Each row of a before or after table is a point. The points were changed in one or more steps. Then noise was added and the rows were shuffled. The steps act on how far a point lies along the listed directions, d1 being the first. Name the steps. A step turns or swaps two directions, mirrors them in a line or flattens them onto one, adds a multiple of one to another, or multiplies one. Angles are multiples of 10 degrees, from the lower direction toward the higher: turns from -170 to 170, lines from 10 to 170 but not 90. Use the fewest steps. Two steps may share a direction if one is a turn and the other turns, adds or multiplies; they go together, in the order done. Otherwise the lowest direction goes first.

Directions:
(1): [ 1.1  3.0 -6.8]
(2): [2.3 6.4 3.2]
(3): [-7.1  2.6  0.0]
Before (10 x 3)
[[-5.6 -2.0  1.3]
 [-7.9 -7.4  2.7]
 [-9.0 -6.7  3.6]
 [ 7.0 -2.4 -2.5]
 [-3.3 -6.4  5.8]
 [-2.2 -5.4 -1.3]
 [-1.7 -1.9 -2.1]
 [ 1.9  4.0 -2.9]
 [-5.7 -6.6  0.7]
 [-1.5  2.0 -5.4]]
After (10 x 3)
[[-0.5 -0.2  2.9]
 [-3.5 -5.7  4.9]
 [-3.6 -8.4 -0.1]
 [ 2.0  5.0 -0.6]
 [ 0.4  4.5  3.5]
 [-2.8 -2.7  1.2]
 [-5.1 -7.9  3.9]
 [-0.9 -3.6  4.9]
 [-5.5 -8.1  3.5]
 [ 3.2  0.7  2.1]]
Steps: swap d1 and d2; multiply d3 by 0.4

Directions:
(1): [-0.9  4.8 -3.4  0.7  6.4  1.9 -2.1 -8.2]
(2): [-2.4  2.6  4.3  0.9  3.6 -7.9  6.7 -0.6]
(3): [-3.5 -6.7 -8.2 -1.8  2.8 -1.3  3.9  0.7]
(4): [ 8.4  0.6 -1.3  3.6  5.4  2.6  3.7  4.2]
(5): [ 5.5 -4.3  3.5 -8.4  2.3 -1.2 -0.5 -3.7]
Before (8 x 8)
[[-5.4  1.7 -4.9  2.3 -0.4 -0.4 -1.4 -2.3]
 [-5.7  7.7  2.4  5.1 -2.3 -1.5  1.1 -0.4]
 [ 4.9  1.7 -0.7  4.1  2.6  1.6  3.0  2.3]
 [ 7.3 -2.9  4.4  0.1 -5.8  4.1 -2.7  6.4]
 [-2.5  2.6  0.4  0.7 -1.8 -1.1 -1.5 -2.7]
 [-3.4  1.0  0.5  4.8 -0.6 -3.5  2.9  4.8]
 [-0.4  4.2 -3.3  4.7  1.6  1.7 -3.1  0.7]
 [ 2.3  6.7  5.4  1.4 -0.7  2.7 -2.4 -0.8]]
After (8 x 8)
[[-8.0  4.1  5.2 -0.4 -6.3 -5.0 -3.5 -3.2]
 [ 3.6  4.0  0.7  1.8  1.2  3.7 -5.5 -2.6]
 [17.4  1.8 -0.9  6.9  9.8  4.9  6.6  6.4]
 [ 6.4  2.9  4.9  1.9  2.1 -2.5  1.1  3.6]
 [-6.3  1.3  2.7 -3.8 -4.4 -4.1 -2.8 -5.3]
 [12.8 -7.7 -2.2 -0.9  0.3  7.0  0.4  7.2]
 [ 5.4 -1.6  4.3 -6.1  3.3 -1.0  1.9 -1.4]
 [-3.2  5.0  6.8 -5.3 -2.9 -1.6 -4.8 -8.7]]
Steps: swap d1 and d2; turn d3 and d5 by -90 degrees; multiply d4 by 3

Directions:
(1): [ 0.8  4.8 -4.7  3.7  6.4  8.0  4.8  0.3 -5.0  1.2 -2.0  3.4]
(2): [ 2.0 -3.7  0.5 -2.6 -2.0  1.8  6.9  5.4 -0.7  7.4 -2.8 -7.5]
Before (10 x 12)
[[-1.6  2.9 -2.6 -0.9  0.5 -1.7 -4.6 -1.6  4.4 -0.6  2.8  3.1]
 [ 1.6  3.6 -2.1  1.4  1.1 -0.1 -1.5 -1.4 -1.7 -3.7 -0.5  5.5]
 [ 4.2  2.2 -2.2 -1.6  5.0 11.1  8.2  8.6 -6.0  6.1 -2.3 -1.0]
 [-0.2  7.5 -4.4  2.2  9.1  9.0  3.2  2.3 -4.7  2.0 -3.8  2.7]
 [ 0.5 -3.6  2.9 -3.9 -8.1 -2.3  1.5  2.6  1.6  0.8 -1.4 -8.1]
 [ 1.1 -6.1  3.5 -6.9 -4.7 -5.0  1.4  5.9  1.7  4.9 -0.2 -8.6]
 [ 1.2 -3.5  3.6 -1.1 -1.7 -6.1 -0.8 -0.1  4.6  1.4  1.1 -2.7]
 [ 1.9  1.1 -2.9 -0.2  6.0  8.3  9.3  4.4 -5.3  8.0 -3.7 -2.4]
 [-3.1  6.9 -1.6  2.0  2.6  3.4 -4.5 -3.2  0.8 -6.2  2.3  4.9]
 [-5.8 -1.8  3.4  0.5 -2.2 -6.7 -7.2 -3.3  4.2 -5.1  3.9  4.5]]
After (10 x 12)
[[-0.6 -3.7  5.1 -7.0 -4.6 -5.9 -0.4  5.7  4.7  4.9 -2.0 -9.4]
 [ 0.8  3.0 -1.7  3.5  5.2 -0.4 -0.2 -3.4 -0.6 -2.3  0.9  5.1]
 [-2.1  4.5 -0.9  1.2 -2.0 -0.3 -4.9 -4.8 -1.6 -8.0  0.9  4.7]
 [ 3.9 -0.4 -1.6 -1.6 -1.3  0.9  4.3  4.0 -1.7  3.9 -2.4 -2.4]
 [-3.1  3.1 -3.1  4.9  6.4  7.3  6.6  1.9 -4.2  2.8 -0.9  3.3]
 [ 0.1  1.8 -1.0 -1.4 -0.7  6.5  6.5  4.3 -0.4  5.3 -2.0 -5.9]
 [-3.5  4.4 -0.6  0.2  3.4 -2.1 -8.1 -4.2 -1.6 -7.6  3.5  8.1]
 [-0.1  3.4 -3.8  0.0  3.1  3.9  1.8  1.5  2.0  4.8  0.0 -0.4]
 [ 1.0 -6.0  8.0 -7.3 -7.8 -8.3 -7.2  4.2  4.6 -1.4  2.9 -3.0]
 [-1.1 -6.5  6.7 -6.4 -6.0 -9.6 -6.2  0.3  6.7 -0.8  2.9 -3.5]]
Steps: turn d1 and d2 by 140 degrees
